Every row gives one point. Two turns around zero, p and q, are shown by what they do to some points. Write where each new point lands after one turn and then the other. Backwards means that the second turn is done in reverse. Each puzzle has new turns, and all numbers are rounded.
(in the rows, 128 means zero)

Turn p:
[ 96 132] => [122 160]
[119 146] => [142 142]
[168 107] => [120  84]
Turn q:
[147 147] => [147 147]
[108  67] => [109  67]
[131 140] => [131 140]
[138 150] => [138 150]
[116 137] => [116 137]
Where do these land?
q, then p backwards: [135  82] => [174 121]
q, then p: [115 149] => [144 147]
q, then p backwards: [134 154] => [105 141]

Turn p:
[153 166 119 120] => [129 102 100 101]
[162 114 135 151] => [158 141 102 141]
[115 124 145 146] => [116 152 125 136]
[125  96 159 134] => [143 167 142 136]
[110 162  87  78] => [104  67 153 100]
[103 106 123 138] => [118 137 147 154]
Turn q:
[164 128 107  99] => [127 130 123 178]
[125  91 156 159] => [120 102  93  94]
[111 156 128 101] => [155 147 154 134]
[106  98 128 160] => [107 132 104  91]
[134 167 120 121] => [131 129 166 143]
Where do these land?
q, then p: [ 91 140 122 160] => [116 129 156  87]
q, then p: [146 132 106 133] => [106 142 127 142]
q, then p: [105 161 139 148] => [138 150 146  93]
q, then p: [160  85 162 102] => [161  95 117 177]
p, then q: [137 121 111  98] => [139 110 100 136]

Turn p:
[100 131 137 131 148 135] => [151 125 142 142 148 131]
[138 162 131 137 146 132] => [108 139 153 128 145 143]
[135 118 184 103  99 147] => [114  66 120 114 141 102]
[136 171 137  85 161 131] => [124 129 156  82 167 151]
[128 120  81 143 137 110] => [140 172 120 135 104 141]
[138 110 118 146 155  84] => [142 164 154 125  99 106]
[155  66 144 129  90 137] => [124  84 101 129  73 102]
[106 139  81 157 119 147] => [130 157 103 167 129 162]
[114 136 140 121  98 129] => [120 117 104 131 148 114]
Turn q:
[116 134 142 116 153 137] => [110 104 141 132 134 139]
[152  69 129 161 112 103] => [145 178 135 153 153  84]
[115 143  97 137 145 147] => [149  95 119 142 112 133]
[105  99 135  79  87 119] => [113 132 138  67 134  89]
[151 137 139 125 131 142] => [124 139 144 132 114 147]
[111 162 167 126 126 156] => [ 79 115 122 128 101 149]
[147 152  87 152 142  91] => [177 133  97 143 149 156]
Where do these land?
p, then q: [129 166 130 153  97 150] => [126  86 106 159 130 109]
p, then q: [171 114 134 146 159 141] => [ 83 148 126 115 110 104]
p, then q: [120 156 138  86 122 131] => [137  95 163 121 144 136]
p, then q: [ 99 104 104 160 166 114] => [122 174 114 149 104 164]
p, then q: [145 148 178 110  98 137] => [124  98 141 123 174  92]
q, then p: [129  96 123  93 100 157] => [122 118 115  93 145  83]
p, then q: [106 107 115 124 154  97] => [134 161 130 120 126 167]
q, then p: [125 134 101 152 127  98] => [118 153 139 122 102 154]
